Each row of a before or after table is a point. One or more steps were done to the points. Then noise was added and the rows were shuffled. The steps act on columns, c1 being the first. What was done? A step turns or swaps two columns, mirrors them in a line or flattens them onto one, adds a multiple of one to another, or multiplies or shifts one. Angles are multiples of 10 degrees, from the lower column toward the higher: turns from -170 to 170, lines from 10 to 170 but not 90. Use the fewest steps. Two steps may share a column if one is a turn and the other turns, adds or multiplies; they go together, in the order done. Otherwise the lowest column goes first.
In the rows, zero is written as 128.

Before:
[[171 118 109]
 [144 123 106]
 [149 157 124]
 [118  94  94]
 [134  98 178]
 [119 119 102]
 [ 80 111 134]
 [147 157 114]
 [197 128 227]
 [116 122 142]
 [ 96 135 139]]
After (11 x 3):
[[133 152 119]
 [112 146  86]
 [226  60 159]
 [154  76 118]
 [137 162 152]
 [ 95 101 108]
 [137 149 159]
 [112 141 111]
 [122 110 125]
 [102 107 132]
 [163 157 112]]
Steps: turn c2 and c3 by 70 degrees; turn c1 and c2 by 20 degrees

Before:
[[ 98 168 175 134 110 151 117 139]
 [ 76 117  93  75 151 109 115 135]
 [136 166 118 126 105 163 139 122]
 [119 125  97  90 120  87 113 103]
 [127  89  88 106 159 103 114 107]
 [120 132  75 105 152 119  87 110]
 [ 54 148 137 130 106 132  93 138]
 [118 173 134 151 104 133 122 167]
 [ 97 165 124 119 164  82 157  84]
 [110 136 114  80 154 102  95 121]]
After, 10 rows:
[[ 77 161 168  87 125 107  94 137]
 [116 143 112 178 142 135 116 165]
 [110 169 154 103 112 103  46 120]
 [ 56 139 107 142 143 134  43 137]
 [131 121 182  83 122 103  93 107]
 [117 155 151  98 149  87  91 106]
 [123 148 185 118 133 122  26 108]
 [ 96 156 149 151 100  83 204  80]
 [136 154 124 154 153 164 155 121]
 [ 98 150  77 163 120 150  99 137]]
Steps: turn c2 and c4 by 50 degrees; turn c3 and c5 by -150 degrees; multiply c7 by 2.5

Before:
[[103 122 151 109 117 134 158 128  63 153  91 138]
 [115  55 182 113 131 126 139 116 125 155 149  87]
 [144 133 114 136 153 138 116  84 171 158 104  92]
 [114 118 145 171 141  92  97  95 111  84  67  80]
 [158 115  97  78  93 102 103 132  99 141 104 127]
 [ 98  94 145 129 170 116 154 138 139 120  85 184]
 [141 146 156 122 149 130 122 135 127  85 110 118]
 [156 116 116  77 121  97  57  78 133  90 125 114]
 [ 96 109 134  96  56  82 148  96 175  78 144 130]]
After:
[[142 147 171 108 148 129 120 136 127  88 123 118]
 [ 85 110 138 133  56  83 146  94 175  76 162 131]
 [108 116 157  84 143  91  97  96 112  84  65  82]
 [162 113 105 108 122 102  60  76 131  92 174 120]
 [152 135 103 110 151 141 118  85 171 154 116  91]
 [168 116  81  89  93 102 103 130 101 142 168 129]
 [ 97 122 162  93 116 135 158 128  61 147 134 142]
 [ 85  92 155  92 168 114 154 139 140 122 112 183]
 [115  59 216 141 132 126 140 118 128 156 150  86]]
Steps: multiply c1 by 1.3; multiply c3 by 1.6; turn c4 and c11 by -70 degrees

Before:
[[113 118 114 138 138 129 121 129 129 150  77 125 154 123 144 151 110  76
  109 144]
 [ 83 125 115 145 136 133  90 106 125 166 105 154 147 124 139 163 184  77
  131 156]
 [142  95 145 130 126 168 146 125 141 108  91 159 155  78 108 111  79 155
  156 184]
 [139 124 112 137 104 110 125 152 148 144 136 110 125 125 104 172 140 121
  125 154]
 [147 140  87 143 149 133 148 111 160 164 124 132 117 113 159 133 125  97
  138 151]
 [141 137 144 134 157 137 132 120 122 149 130 163 190  86 127 102  91 148
  135 108]
 [102 108 173 162 164 140 143 104 129 146 167 164 160 129 228 153 146 158
  109 135]
 [161 153 132 142 144 134 160 111 162 119 110 138 163 146 108 144 103 148
   61 128]]
After, 8 rows:
[[142  96 157 112 125 103 108 125 141 108  91 159 155  77 114 109  81 155
  155 184]
 [147 141  84 169 148  97 126 112 160 164 123 131 117 113 117 132 159  96
  150 151]
 [161 152 120 125 144  80 201 112 161 119 111 139 163 145  93 143 146 148
  136 128]
 [102 108 155 249 164 148 151 105 129 146 167 164 161 129 119 154 132 159
  136 135]
 [ 83 126  90 156 135 178 113 107 125 166 105 154 147 124 104 163 157  77
   94 155]
 [141 138 162 133 157 111 123 121 122 149 129 163 190  86 117 102  90 148
  135 109]
 [113 118  97 152 138 114 143 129 129 150  78 125 153 123 119 151 117  76
  114 144]
 [139 124  81 117 103 107 129 152 148 145 136 111 125 124 100 172 174 121
  125 155]]
Steps: add -0.7 times c16 to c3; multiply c4 by 2; turn c4 and c15 by -60 degrees; add -1.5 times c9 to c6; turn c6 and c17 by -50 degrees; turn c7 and c19 by 70 degrees
